Every row gives one point. Before rounding, the points of a table are all equally far from one centre. They may lie mostly on one side of it. Write the centre, to within rounding.

Points (5 x 2)
-22,-60
43,-11
20,-49
-1,-59
33,-35
Centre: -15,-2

Points (17 x 11)
21,-36,-2,-14,-5,3,-29,5,8,9,11
-2,-22,27,-18,-21,4,29,-18,32,32,18
1,-11,2,-23,-30,29,5,-5,-1,-5,57
-29,-17,17,-37,-28,-8,31,-20,41,-15,39
-15,-19,6,-26,11,15,21,21,20,0,44
-10,-32,60,-23,3,-18,31,-1,6,-19,2
-7,8,33,-17,-25,-18,12,-27,3,34,25
0,-13,-5,8,-44,-11,20,10,40,8,38
-5,17,19,-12,-4,17,16,-28,13,35,-6
14,-16,12,-16,-40,26,12,17,16,32,4
3,22,0,-35,-47,5,33,-1,3,-1,43
-27,4,-1,12,-3,8,30,-18,22,34,-20
21,-15,11,-34,-24,21,14,-16,32,14,21
9,18,14,-31,-3,-1,38,-13,24,26,-1
17,-20,-4,0,-7,-21,54,13,-20,9,8
-18,-4,16,-10,30,12,35,-2,32,1,15
-5,-1,39,2,5,28,-10,20,29,-7,4
Centre: -15,-7,5,-11,-21,-4,12,-3,1,-15,0

Points (29 x 24)
-20,-11,16,37,16,16,8,-23,-40,20,34,14,16,13,-5,-4,-26,-19,17,-9,-18,-14,-13,14
0,-3,-17,44,9,29,24,-11,-10,22,12,29,21,-9,-14,-4,-3,-18,30,-6,-15,-13,0,18
-18,-6,11,22,17,6,18,-17,-26,22,32,20,3,23,-14,-1,6,-27,29,-14,-19,5,-1,14
-4,-9,19,28,9,0,28,10,-21,17,34,10,16,20,1,-15,1,-27,22,-3,-28,5,-25,-1
-19,3,-4,33,9,30,4,-8,-12,8,19,15,21,18,-15,-20,-13,-43,18,-1,1,0,-33,-3
-12,-21,-2,38,-4,19,-5,-15,-32,11,33,40,19,36,-11,-23,-7,-22,-1,14,-26,15,-18,11
-16,13,0,35,4,23,15,-2,-23,20,12,17,5,15,-7,-10,-35,-24,30,14,-27,-11,18,-11
19,0,4,17,8,11,12,0,-60,31,33,15,20,24,-1,-4,-15,-22,13,-19,-30,2,0,7
-11,-7,-2,37,-3,14,-12,-14,-12,33,38,15,33,25,4,12,17,-28,8,18,-1,-11,-8,21
17,12,-7,38,22,2,14,-12,-29,7,47,8,43,-1,-2,-10,-4,-26,24,11,-6,-4,-14,14
-14,-19,-6,45,-11,2,11,-13,-35,11,37,-5,36,26,6,-8,-1,-24,17,11,-12,-1,7,17
-1,-14,-1,39,6,3,6,-28,-16,41,11,32,4,8,-10,-15,12,-26,18,3,-22,0,-19,20
-19,8,6,27,7,-1,27,-24,-22,23,21,30,-8,9,4,7,-17,-10,10,1,-14,-6,-36,8
-26,-2,-3,14,23,14,21,-19,-10,29,34,20,21,13,-13,-19,-7,-24,13,-17,-17,-4,-13,-10
-3,-11,-2,27,1,7,22,-23,-25,21,32,17,16,2,-17,-8,10,6,21,-24,5,-6,-5,-7
8,9,-21,41,-8,1,25,-28,-15,28,16,34,-4,12,-12,-8,-9,-7,26,21,-14,0,-2,0
13,-13,-4,23,8,19,0,-5,-10,11,18,19,10,10,3,-30,-11,-43,32,1,-17,-18,-7,-19
-14,8,-5,40,16,10,10,-25,-46,21,34,-3,20,7,-1,0,-18,-9,22,-15,-37,9,-20,16
11,-33,-14,37,18,16,10,-14,-32,12,22,19,27,6,-1,5,20,-10,4,4,-6,-34,2,8
36,-7,8,36,0,10,23,12,-21,21,3,9,5,1,22,-11,-9,-31,9,2,-23,12,1,9
-17,-24,0,31,9,10,16,-27,-15,5,21,1,34,23,-13,-2,3,-20,37,5,-5,12,-20,1
0,5,3,44,15,0,10,-17,-15,11,7,31,28,29,3,-5,1,-13,8,-33,-5,-5,-18,2
-2,1,0,33,-4,10,16,-20,-10,22,22,10,20,33,-12,-20,-19,-19,36,14,-7,10,-2,-20
0,-15,3,33,7,24,-4,-13,-48,29,29,14,19,4,-17,-20,-16,-18,22,1,3,-16,-24,-4
10,-2,3,9,2,25,-1,5,-38,33,33,11,21,24,0,-18,-11,-38,16,0,-30,-13,-24,19
-4,-10,8,23,-3,17,15,-31,-45,21,38,14,26,19,-4,0,0,-7,19,-18,-20,6,-21,21
-11,-10,2,29,10,18,35,-7,-31,28,20,-1,28,18,19,11,0,-2,27,-10,-19,3,7,7
-2,-13,4,41,16,13,9,-20,-21,16,31,1,23,5,-8,-32,-13,-14,26,12,-12,-18,-20,-20
-9,-12,2,38,19,30,9,-6,-24,24,21,21,12,22,10,-23,-33,3,13,-1,-20,13,-16,19
Centre: 1,0,-8,18,4,11,-3,-8,-23,9,11,11,19,6,-2,2,-5,-11,0,9,-20,3,-6,-1

Points (27 x 24)
10,-39,-5,-21,1,5,15,-16,35,-33,22,-8,28,19,-6,-21,51,-22,-8,33,-1,-15,-15,-33
29,-19,-21,-35,9,3,-12,10,46,-28,37,14,28,8,4,3,42,-19,-15,0,-8,-17,-14,-16
-9,-51,-35,4,0,39,12,3,24,-24,35,21,24,13,-4,-36,29,-43,9,10,-4,9,-27,9
3,-50,-14,-31,4,13,-15,-9,25,-19,15,30,26,-11,-14,7,28,-21,-38,26,-13,14,-34,-5
30,-46,-26,-25,14,4,10,0,41,-7,-4,11,14,-8,-11,-1,38,-34,12,8,-5,-16,-34,-18
3,-55,-6,-7,21,7,18,-3,22,-22,28,-11,30,-3,-20,-20,12,-30,-34,-3,-10,-5,-22,-19
-19,-39,-19,-14,13,-6,0,5,35,-12,32,-14,53,-1,7,-16,21,-34,-8,5,-16,1,-21,-8
17,-36,-23,-20,14,32,-6,-18,45,-20,25,0,46,16,7,-11,36,-30,-23,32,-10,14,-45,-11
3,-36,-2,-42,20,11,2,6,28,-28,17,0,10,7,-4,-10,31,-37,-10,25,-8,-15,-48,-28
22,-53,-22,-55,15,0,13,-7,22,-17,9,-4,15,20,-15,-39,18,-24,-11,14,-13,6,-32,-1
9,-32,-6,-33,3,13,-13,-21,38,-18,4,-9,35,21,-29,-9,-14,-43,-4,1,-18,-10,-25,-28
6,-40,-25,-30,5,6,-28,-22,41,-9,23,15,16,-6,13,-33,43,-39,-7,26,-12,-18,-40,-34
15,-39,-19,-26,9,-8,-6,-3,25,-20,30,33,15,1,-37,-16,19,-45,-10,9,-26,-1,-12,-33
21,-49,4,-24,11,29,-1,21,31,-13,10,-9,33,9,-11,-23,31,-38,3,13,-10,0,-30,-18
48,-47,-19,-13,3,4,-7,3,41,4,18,-4,23,23,3,-18,30,-29,-10,22,-26,0,8,-9
15,-18,-15,-7,2,7,10,-28,53,-27,19,1,52,5,-16,-20,39,-25,-11,27,-3,1,-31,-35
7,-44,-30,-22,-3,17,-2,4,43,-39,14,9,44,20,-20,-24,4,-27,-16,24,5,-4,15,-19
19,-29,-21,-33,7,22,-6,2,24,-27,25,6,52,17,-21,-16,33,-22,-21,8,8,-12,-38,-28
-11,-25,-28,-19,15,7,-9,-23,34,-12,19,6,24,20,4,-30,23,-37,12,15,-44,5,-26,-57
6,-52,0,-14,15,-6,-11,5,34,-49,28,1,29,21,-20,-17,33,-7,-7,28,0,-7,-25,-14
22,-31,-18,-10,12,26,7,17,36,-48,16,-12,27,13,-12,-12,25,-31,-6,28,-9,-19,-44,-15
6,-22,-22,-15,36,15,-2,0,15,-13,38,8,17,6,-27,-17,46,-40,-14,11,6,-12,-28,-30
-4,-60,-21,-25,-15,-8,2,-11,26,-26,13,34,39,5,-25,-15,-4,-14,-12,10,-9,-19,-20,3
16,-47,-15,-18,5,10,3,-6,8,-29,33,-30,34,12,-4,-18,3,-44,-25,4,-16,6,-17,-28
-28,-39,-12,-8,11,21,7,-10,31,-13,51,30,23,3,-19,-10,22,-35,-9,6,-20,-25,-4,-30
6,-55,-36,-16,18,5,9,2,26,15,35,16,33,9,-4,-8,39,-29,-3,28,-19,9,-28,-39
17,-24,-16,-35,-10,14,7,26,59,-32,26,-2,-4,17,-5,-38,14,-21,-15,27,-14,3,-20,-40
Centre: 11,-22,-23,-13,1,24,-6,-17,22,-10,30,5,8,-5,-4,-19,1,5,9,19,-8,2,-16,-14

Points (30 x 24)
-1,30,39,28,-6,-13,44,-4,-30,6,-7,-5,2,-12,1,12,11,3,-4,10,37,-37,10,-11
-26,-6,8,31,-19,23,19,-35,-5,-23,-9,-7,-7,-12,1,43,6,2,-25,-21,43,-37,-20,-10
25,8,31,40,11,37,32,-13,6,-30,-5,18,12,23,11,33,-2,-11,-4,10,26,-51,-31,-18
-26,-11,16,2,2,55,31,-23,18,-13,3,-3,4,-2,5,26,-8,2,-12,-3,34,-3,-28,-11
19,-6,23,50,16,15,4,9,-10,5,-15,5,-16,-1,3,17,1,13,11,-12,34,-54,-29,-16
10,-10,24,10,-4,6,37,20,-19,-10,11,28,8,7,36,29,-22,28,5,-24,40,-38,-7,-10
-5,17,32,21,-16,2,32,0,-23,13,33,10,-6,8,-8,32,29,-4,10,-27,34,-20,-37,3
1,31,31,20,-1,21,17,-4,-21,-12,1,36,-14,-4,-14,39,28,14,15,4,35,-33,-22,-9
-17,-2,12,45,-3,40,11,22,-23,-4,0,-12,-1,-1,3,10,-9,33,-7,-4,48,-11,-21,-20
-5,-2,33,24,-7,32,7,-6,-1,-17,17,36,-4,3,10,18,-18,-11,-12,-1,45,3,12,-5
5,-2,27,49,13,11,22,-14,-21,-9,2,10,-6,-4,9,20,-10,10,-24,-24,48,-26,-34,-14
11,-4,8,42,-4,27,35,32,10,-7,-3,22,11,-23,-2,17,0,23,-10,-25,33,-35,-35,-27
-8,-9,1,29,-22,5,7,-31,-35,8,6,31,-27,0,0,10,-3,11,-9,-20,4,-16,-27,-21
-17,-13,22,16,-11,42,19,-23,-24,-14,12,-1,-40,3,-6,17,5,-2,11,-18,47,-13,6,-8
-11,10,49,39,-14,2,28,9,-41,-20,-23,22,-16,-12,-3,16,15,-15,15,-3,24,-6,-16,-31
5,20,38,5,2,5,26,-1,-8,3,1,7,-13,-18,-1,5,10,-16,7,-11,51,-10,-8,-33
-7,1,44,34,7,12,32,-1,-24,2,-4,9,1,17,-4,19,10,-5,-21,-6,44,-43,-25,-9
-1,0,48,57,-12,26,10,2,3,-11,20,-1,-24,-7,10,15,-7,-1,39,-14,47,-26,-28,-21
0,-9,19,31,5,14,35,-12,-32,4,31,0,-15,-6,7,-1,2,26,-17,-29,31,-20,-10,-40
4,14,1,47,6,3,29,18,0,-3,-2,-4,-18,4,12,39,5,3,-14,-23,46,-34,17,-15
-21,0,31,26,-22,17,20,16,-2,-20,-24,11,-4,-1,-4,28,-3,-1,-32,-31,39,7,-19,-11
21,15,60,11,-9,21,42,-26,-7,-20,18,31,0,-10,9,23,6,13,-16,-28,29,-35,12,-10
1,-24,37,27,16,-1,-9,-18,1,-21,2,20,9,4,20,15,-1,0,-4,-13,30,-24,-37,-27
-5,5,31,49,2,44,43,14,-25,8,-7,8,9,-7,29,15,-3,12,-2,11,14,10,-9,-21
-4,-6,12,50,-6,-14,31,-13,-32,-26,-3,21,-16,6,10,24,27,25,3,-26,29,-1,-14,-9
-12,-6,26,50,-15,20,27,-12,-35,-13,11,-9,7,3,-10,18,3,39,10,-14,51,-46,-26,-2
4,-6,43,21,-5,16,24,-16,11,-21,18,10,-17,-16,-9,17,8,37,5,-29,54,-10,-9,-11
-26,1,16,35,-2,43,49,-14,-14,-17,-6,-12,-1,1,-24,25,-10,-1,-18,-12,39,0,-32,-1
-31,3,38,19,8,32,15,-8,11,-23,23,12,-11,-2,-2,20,4,23,-34,-45,24,-15,9,-24
-14,16,28,57,-8,22,15,-5,-22,-14,20,14,-42,-8,-9,30,7,8,0,-38,35,-31,-24,0
Centre: -4,8,20,26,-12,17,23,0,-5,-24,8,-4,6,-2,1,16,-4,4,12,-18,-7,-25,-6,-8

Points (28 x 24)
-25,16,7,18,-31,20,5,7,-3,-1,0,25,-15,0,-57,-31,-13,-12,9,1,9,-10,-10,4
-13,1,-12,4,-14,23,-4,9,9,-7,-14,-12,-11,5,-32,-32,-13,-29,23,-8,3,-18,-27,15
-20,-10,-2,18,-22,0,30,5,4,-21,-6,11,-15,8,-51,-25,1,-1,-12,-5,2,-30,-15,21
-25,-18,-13,16,-10,27,13,-2,0,-4,8,3,-25,6,-50,-33,-8,-10,8,6,-9,-10,-31,4
-17,-15,10,-8,-28,29,18,-4,19,-20,-14,16,7,4,-46,-16,-10,-11,28,-10,-10,-17,-18,24
-17,0,2,13,-20,27,1,-9,17,-13,22,24,-19,19,-36,-28,-10,-16,11,-22,14,-4,-12,-2
-20,18,-6,-17,-14,49,5,-13,-3,-16,-5,9,-10,3,-40,-14,-35,-8,-11,9,-7,-12,-19,3
-23,4,-12,14,-10,29,19,0,11,-5,-11,13,-13,10,-33,-27,-9,-15,-1,-1,7,-39,-32,-3
-32,4,-4,12,-11,40,11,5,14,-12,-8,9,-25,12,-27,-14,-21,-27,9,-28,-12,-15,2,5
-35,3,-20,15,-13,17,7,3,18,9,-5,7,-11,24,-48,-19,-17,-4,1,4,5,-23,-26,13
-32,10,-10,22,-12,13,21,-6,10,-5,-17,-5,1,8,-56,-2,-26,-21,1,8,22,-22,-7,6
-31,9,-2,14,-15,50,18,0,8,2,-8,-1,-6,1,-60,-17,-7,10,-8,5,17,-7,-27,13
-13,-7,-12,-5,-14,27,3,-17,11,-4,-10,14,-7,-7,-59,-17,-8,-34,18,-14,17,-5,-20,5
-13,14,-19,9,6,5,7,8,9,-12,4,14,-12,9,-23,-25,-11,-29,10,-8,-12,-21,-33,16
-23,6,-28,22,1,20,12,12,5,-18,-6,11,-14,8,-49,-20,6,-30,-6,2,6,-9,-28,6
-27,14,-12,-2,0,34,5,-3,8,3,19,28,-8,19,-42,-24,-4,-21,-7,-6,-3,2,-10,-7
-12,11,-9,14,-19,5,5,-17,10,1,-7,6,-11,5,-42,-33,-16,-9,1,-20,6,-6,-36,6
-37,7,8,15,-22,27,-9,10,-3,-10,-19,-3,-7,12,-49,-17,6,-20,4,-3,4,-29,-10,7
-5,-6,-17,21,-13,8,18,1,2,-1,-10,9,-10,12,-32,-36,-22,-22,2,-9,-13,-14,-23,9
-38,0,8,14,-27,15,8,-5,13,-17,1,7,7,3,-35,-22,-9,-26,-13,1,-2,-15,-15,-18
-36,9,-5,21,-8,5,0,-1,-2,-12,-12,2,0,10,-45,-28,4,-22,-6,-14,-20,0,-15,18
-17,8,-27,11,-15,16,14,-15,18,-8,0,17,-16,11,-49,-28,-18,-24,5,-4,0,-7,-9,-3
-33,16,1,5,-28,34,6,-14,-9,5,11,1,-8,12,-45,-14,-12,-25,-16,1,-1,-9,-15,16
-22,6,5,-8,-3,8,13,4,-6,-21,-11,0,11,17,-38,-24,-11,-1,33,2,5,-37,-26,14
-22,17,-9,19,-21,9,8,-3,3,2,3,7,-6,17,-40,-29,-25,-23,12,12,-2,-12,-19,7
-24,0,7,5,-29,25,8,3,1,-8,2,-2,-5,13,-46,-27,-30,-22,23,-12,11,-4,-25,9
-34,-12,-3,12,-2,50,13,3,-10,-6,-3,1,-12,23,-31,-27,-15,-15,-6,6,4,0,-31,11
-4,17,-6,10,-31,19,6,-6,1,2,-18,2,-8,0,-35,-34,-20,-21,16,-2,-1,-18,-22,9
Centre: -17,-3,-8,5,-8,19,8,2,-5,-10,-1,9,0,-7,-20,4,-4,4,6,-3,7,-3,-5,10
